Each row of a before or after table is a point. One or more steps were done to the points. Then noise was added and the rows were shuffled. The steps act on how far a point lies along the listed directions, d1 being the first. Write out the steps. A step turns or swaps two directions, mirrors them in a line or flattens them onto one, adds a multiple of one to another, or multiplies one. Angles are multiples of 10 degrees, from the lower direction toward the higher: turns from -170 to 170, lines from 10 to 170 but not 90. Use the fewest steps. Two steps may share a direction if one is a turn and the other turns, adds or multiplies; they go together, in the order done. Otherwise the lowest direction goes first.

Directions:
(1): [ -7 -58]
(2): [-58   7]
Before (8 x 2)
[[ 12  17]
 [-60  39]
 [ -1 -37]
 [ 18 -41]
 [-22  -9]
 [  5  15]
 [ -6  -6]
 [ 15   5]]
After (8 x 2)
[[-41 -33]
 [-28  36]
 [ 18  15]
 [ 20   6]
 [-14  -4]
 [-19 -36]
 [-35  -8]
 [ 29  15]]
Steps: add 1 times d1 to d2

Directions:
(1): [ -9  16 -21  59   3 -17]
(2): [ 60  -8  16  17 -20  -5]
(3): [ 14 -36 -55  -8   7   0]
(4): [-15   4 -12 -11 -59 -25]
(5): [ 10   8   2 -18  25 -59]
(6): [-21 -54  28  17   0 -15]
Before (14 x 6)
[[-29  12 -24 -43  18 -15]
 [-37   4  -5 -52  16 -16]
 [-27  26 -22 -17  12  11]
 [ 14  -3 -29   9 -10  -7]
 [-26   2  -5 -30  19  14]
 [ 25 -33 -13  11  10   0]
 [ -1  17  -6  36 -14 -12]
 [ 24 -20  12   5  12  -5]
 [  1  18  -5  24 -27  -7]
 [-32  33  -8  19 -46 -12]
 [ 36 -33   1 -32 -13  13]
 [-24  19 -30 -41  18  13]
 [  0 -25 -13   5 -10  -1]
 [ 12  34  -8  26 -35 -18]]
After (14 x 6)
[[-12  11 -40 -18  13  12]
 [-15  -6 -29 -11  20  10]
 [ -8   7  10   2 -26  -3]
 [ 32  19 -20  -7 -13   0]
 [ 41  13  -2   5 -18   6]
 [ -4  10 -53 -28  16 -15]
 [ -3  22  15  -4 -35 -13]
 [ 21  -4  19  10  11  -4]
 [ 18  -5 -10   3 -13   3]
 [-24  -8 -37 -25  16 -24]
 [ -6   1  11   2 -13  -5]
 [-43  -4  -2  -7 -42  -8]
 [ 44   3  -3   8   3   8]
 [  4  22 -60 -24  15  12]]
Steps: multiply d1 by 0; add -1 times d3 to d6; turn d2 and d3 by -40 degrees

Directions:
(1): [ -5  -3 -34  23  -7  22  60  41 -22]
(2): [-49   8  28  23  32  36  16 -12  38]
Before (9 x 9)
[[  3   2  24 -20   5 -16 -60 -37  14]
 [ -1   2  -6  -1   7   3  -5   2   0]
 [ 21  -6 -17  -2  -9 -16  -2  13 -20]
 [ 11  -2  -1  -5  -4   1   4   0  -2]
 [  6  -5   0  -4 -11 -13 -12  -9  -1]
 [  3  -1  -8   1  -6   1   6   6   2]
 [ 14   3 -13 -16 -14  -5   2  11 -13]
 [ 21  -4 -12  -3 -26 -14  -5  10 -21]
 [  3  -5  -2   2 -13  -3   4   3   1]]
After (9 x 9)
[[ 21  -4 -14   0 -25 -11   0  13 -22]
 [ 14   4 -12 -14 -14  -4   3  11 -14]
 [  0  -5  -5   3 -10  -5   2  -2  -2]
 [ -1   2  -6   0   7   2  -5   2   0]
 [ 11  -3   0  -4  -4   2   4   0  -3]
 [ 20  -6 -18  -1  -9 -14   0  14 -22]
 [  5   0  -7  -1  -6  -3   1   3   3]
 [  4  -4  -2   1 -13  -4   2   1   0]
 [-15   1   4   5   8  13  -7  -7   7]]
Steps: flatten d1 and d2 onto the line at 110 degrees

Directions:
(1): [  4  54   5 -49  25 -43  36  21  25  49 -20   7]
(2): [ -2 -54  44  28 -20 -38  60  40  14  -7   5   8]
Before (10 x 12)
[[ -6  43 -26 -23  17  -9   3   2   3  19  -7   3]
 [-11  -6   4  -8  -1  -2  -6  -8   9   3  15  -1]
 [-15 -36  14  27 -20  21  -4 -14 -13 -31  13  -6]
 [ -8 -37   5  29 -15  -2  20   0   3  -4   0   0]
 [-11  -9  -6  15 -14  23 -29 -22  -5 -13   3   2]
 [ 12  11 -18  -6   4   7 -20 -13   1   2   3   2]
 [ -8  13 -27 -11   0  32 -40 -18 -18 -13  -4 -15]
 [ -1  32 -20 -12   3  24 -30 -17 -25   3  -1   3]
 [ -4 -12  38 -11  -3 -45  49  39  19  18  -4   8]
 [ -9   6  -8  12   3  -2 -20   3  -4  -5  -2 -10]]
After (10 x 12)
[[ 13  26 -16 -20  11  -5 -10  -7   8  16  -3   4]
 [ -5  59 -25 -38  24 -22  13   9  11  34 -13   5]
 [-11  -6   4  -9  -1  -2  -6  -8  10   4  14  -1]
 [ -6  42 -24 -36  13   9 -21  -8  -5  13 -14 -11]
 [-16 -45  13  35 -24  28 -10 -17 -17 -40  16  -7]
 [-11   1  -5   6  -9  15 -22 -18  -1  -3  -1   3]
 [ -9 -57   3  46 -24  13   7  -7  -6 -22   7  -3]
 [ -7 -48  35  20 -20 -17  26  25   2 -15   9   3]
 [  1  60 -17 -37  16   2 -12  -6 -12  28 -12   6]
 [ -9  13  -7   6   6  -7 -17   5  -1   1  -5  -9]]
Steps: add -1 times d2 to d1

Directions:
(1): [ -2 -26  24 -25 -20   3  37  15   0 -16  43 -28 -41 -34  22  11  12 -11
  20  35]
(2): [ 27  26  36  -9 -29 -18   5  14 -45  31 -17  52  -9 -35  -1  -5  -4 -21
  -9  -2]
(3): [ 17   0   1  21  25 -30  10 -34 -13 -42  32  21 -29  -5  28   1 -17   3
   4 -57]
(4): [-17  15   9 -24  26 -60   8  -6  20 -22 -45  10 -24   9   4  14  44   9
 -14  24]
(5): [ 43   2  11  27  12  -2 -14  -5  35  22  24  -6  18 -32 -15  55  43   0
 -15  -9]
(6): [ -7  -8  20 -33  12 -33 -43   4  41  -5  31  19  15   0 -15   0 -48 -38
   0  14]
Before (11 x 20)
[[  0  -8 -12  15  -5  28  21  -8  -9 -12  22 -17  -3   3  13  -8 -13   4
    7 -21]
 [  6  -2  -1  12   6 -12  16 -15 -22 -27 -17  -1 -23  -3  22  -5   7  10
   10 -14]
 [-13  -4  16 -17  -3  -5 -18   6  13  -1   3  12  -2   1  -4 -14 -27 -17
    4   9]
 [ 11  -4  -8  16  -5   8  20  -2  -9   8  -3 -16 -15 -14   6  12  37  15
    3  -3]
 [ -2   6  13 -20 -16 -11   5   4 -18   4  10  18  -8  -7   7   0 -27  -4
    3   1]
 [ 16  -3   0   6  -3  12  20   5 -20  -6   6 -11  -7 -22  13  -6  19   2
    5 -12]
 [ -9  -7  -7  19   0  26  17  -6 -15 -12  -1 -19  -3  10   5 -11   9  15
   -2 -13]
 [-19  -6   5 -22 -15  -3   7   1 -22  -4  -8  18  -5  -3   1 -26 -37 -11
   10  15]
 [ 10 -10  -2  18   1  14  21  -4 -29 -23  21  -6 -24  -6  24  -4  -1   9
   17 -28]
 [ -5 -24  -4 -13  -4  27  -1  21  33   6  40 -38  14   6  -5  17 -14  -4
    8  33]
 [ -1   0   7  -8  -7  -4 -21  10 -10   3   3  17   2  -1  -5 -12 -26 -10
   -3  -3]]
After (11 x 20)
[[ -7  -3  -9  19  -7  35  15  -2 -23  -2  -8 -17   3   9   2 -12   9  16
   -3 -12]
 [ 10   4  -2   0  -8  18   8  16 -14  12 -19  -9  12 -13  -3  -8  22   1
   -2   3]
 [  0   3 -13  12 -19  42  10   7 -15  18  -4 -10  17   6  -4 -13  -9   3
   -1  -6]
 [  6  -3  -8  11  -6  10  10   1  -2  15  -7 -17  -3 -10  -3  11  31  11
    2   3]
 [-20  -2   2 -18 -15  -2  19   0 -32  -4 -22  17 -12  -2   5 -24 -20   0
    8  14]
 [ -4   4 -16  12   0  11  -2   1 -13   3 -53 -11   7  14  -2  -9  16  16
    0   8]
 [  5 -26   6 -12  -9  25   3  22  20   5  62 -28   6  -7   3  15 -27 -13
   12  22]
 [ -8  13   7 -22 -15 -10   2   7 -16  13 -14  17   0   1  -1   2 -12   3
   -3  12]
 [-12  -3  15 -15  -3  -7 -11   1   9  -7   3  13  -9  -2  -2 -11 -22 -13
    5   5]
 [  0   8 -13  12 -14  36  -4  19 -25  26 -35  -5  19  13 -10 -10  11  12
    2   4]
 [  0   2  10  -9  -5 -12 -15   9 -14  -3  -1  19  -7  -2   0 -10 -19  -6
   -2  -5]]
Steps: mirror d1 and d3 in the line at 150 degrees; turn d2 and d4 by 30 degrees; add 0.5 times d5 to d6

Directions:
(1): [-23   6 -30   4 -23 -11  11   4  -5  -4 -20  24  12 -20  34   6  16  29
  14   1 -28 -34   6  -8 -12  20  27 -36 -11 -15   9  -6]
(2): [ 13  20  14 -40  12 -10  -9  18 -38  -8  13 -33  45   8  -6   7  -6   7
  33 -12 -22  25  -6  -6 -13   7  14 -16  10 -11   0   4]
(3): [  0   8   2   4   6  10  17  34 -22  -8  35 -16  12 -23  17  13   3 -11
 -24   1 -14 -39  -2  25 -27  -3 -20  26 -21  32   9  -7]
(4): [ 41  -7  10   6   8  -2   0  16   8  15 -28 -26   3 -18   3  -7 -23 -17
  18   7  27 -42   5  -9  15  22  14 -17  29  22  27  -1]
(5): [ 30  11  -5   0  -6  18   5  -8  40   3   8  15  28  25  -8 -13 -13  -2
 -19  47 -25   4   0   9 -38  29  13   0  10   6 -16   9]
(6): [ 13  39  21 -19   7   5 -18   2   9  -9 -24   3 -17   3  12   4  17  -1
  11  19  13   2   9 -20  -6  13 -24  -2 -60   3  17  35]
Before (13 x 32)
[[ -4  16  12 -32  -1 -10 -26   6 -30 -16  -4 -26  21   5  -4   2  13   9
   26 -11 -15  42  -3 -17   7 -10  -8 -24 -10  -4  -2  15]
 [ 16   1  40 -30  38   1 -14  14 -15  -2  22 -41  23  33 -30   2 -11 -21
    2 -10  13  38  -9   9 -12 -23 -17  52   2  15  -1  19]
 [ -8  17  -2  -3 -10 -11 -20 -34  25   4 -48  28 -37  10  13 -15  22   2
   12   9  16   5   9 -32  14   5  -5 -26 -31 -18  14  16]
 [  6   4 -35   6 -35   6  12 -11  42  -4   8  29  30  -3  22 -14 -13  24
   -9  46 -52 -30  -2   2 -41  35  35 -36  20  -2  -5 -11]
 [  8  18  20 -21   2  11  -9  18   2  -6  -3   4  -3  28  -9   2  23  11
    0   6   2  32   0 -20  -9  -6 -22   2 -34  -6 -10  28]
 [-27  12  13  29   5 -10  -2   4  -3  -6  -5  15 -50 -29  28  10  28  -7
   -8 -21  23 -34   1   0  22  -5 -33  12 -60  25  16   8]
 [-35 -30 -25  38 -13 -15   6 -10   0  -2 -19  19 -44 -34  41   0   7  18
  -10 -31  20 -55   9   5  19 -10  -8 -17 -14 -11  13 -25]
 [-26   9 -29   9 -23  16  12 -14  10 -24  36  34   8   1  15   7   6  17
  -29  30 -50   3  -7  15 -47  19   1  20 -25  -4 -18 -10]
 [  0  -2  13  29   2   9  -3  -6  30   8  -9  24 -18  -1 -13 -18   5  -3
  -11   3  16   9  -8 -11   6  -9 -29  18 -30  20   3   2]
 [-10   5  10  -3   0  -2  -8   0 -13 -15 -14  -8 -27 -13  28  12  17   4
   14 -19  40 -14   6 -19  14 -11 -19  -3 -27  -7  20   7]
 [-18  -9   7 -15  -1  -5  -9 -21  30   3 -26  17   2   0 -15  -5   9  14
   25   4   0  19   4 -24  14  -4  17 -17  10 -17  -2  -4]
 [ -8  -9 -12  23  -7  12  19  29   3  -5  -7  10 -28 -43  44   9  36   2
  -35   2  13 -50   0   2   5  -5 -17  16 -36  29  14   4]
 [ 11 -21  15  26   5   8 -12 -14  22  11 -33   8 -38   2  -9 -18  -6  -2
    4   1  39  -6  -4 -23  19  -1 -11  -4  -4  10   3   5]]
After (13 x 32)
[[-16   3  -8  -1   1   4  14  36 -28 -13   5  -6  -1 -31  39  15  37   8
  -15 -10  -7 -21  -5   1  -4  -6  -8  12 -35  10   7   4]
 [-15  -9   2  -2 -11   9   2   6   0  -5  18  20  -6  31 -14  -1  20  18
  -18  -5  -6  40 -10  -6  -8 -21 -16  12 -10 -12 -31   6]
 [-14  13   3  -8  -2   7   2   1  -9 -22  16   1  -3   3  24  14  22   7
   -2  -9   6  -1   1  -3 -16  -9 -18   9 -31  -6   1   3]
 [-35  17  13   5   4 -10   2  13 -25 -15  36   5  -5 -13  18  14  25   5
   -7 -26 -16  -2 -10  14  -9  -6 -23  15 -50  14  -7   2]
 [ -8   1 -15   3  -3 -12   3  10 -19  -9  -3  -6   2 -22  39   4   2  15
    5 -20  -7 -48   6   6 -13  16  -1 -20 -18  -5  13 -11]
 [ -1 -13  27  -5  32   3 -10  -1   3   6  15 -28  -2  26 -28  -2 -10 -25
  -15 -10  26  28  -4  14  -1 -36 -19  61   1  18  -4  12]
 [ -4   4 -27   1 -31 -11   0 -12  23  -4 -21  14   6 -14  22 -13  -6  29
   21  18 -24 -22  -2 -19  -1  20  35 -52  14 -14  13  -9]
 [ -6  -3  11   9   9   2  -6  -3  11   1   5  11  12   4 -19 -15   1   1
    0 -10  -3  30 -14 -12  -4 -12 -18  12 -20  10  -8  -3]
 [-14  -6  -5   1 -12  -2  -9  -9   0 -10   8   1   3   5  -9  -8  12   1
  -10   1 -14  21  -5   3   0 -16 -13  -7   1  11 -13   1]
 [-33 -24 -33  12 -25  -3  15 -10 -15 -14  24   9   6 -16   6   6  -8  20
   -1  -9 -28   1 -14   8  -6   1  22   1  26 -13 -10 -33]
 [-11  -6   7 -15   0   0  -7 -15  37   3 -16  17  13   4 -13  -7   5  12
   15  14 -12  11   3 -12  -3   3  21 -13  13  -5  -4  -5]
 [ 14   5  23  -4   8  11 -16  -9  12   0 -12   1 -12  14  -8 -12   2   3
    8   8  13  15 -10 -23  -8   1 -14   0 -19   2   0  16]
 [-19  24  -9 -11 -16  -6 -13 -31  14  -3  -8  31   0  22   4 -12  22  11
   -1  10 -23  29   0 -14 -14   2   1 -17 -25 -29 -10   8]]
Steps: multiply d2 by 0; flatten d3 and d5 onto the line at 150 degrees; turn d4 and d6 by 60 degrees
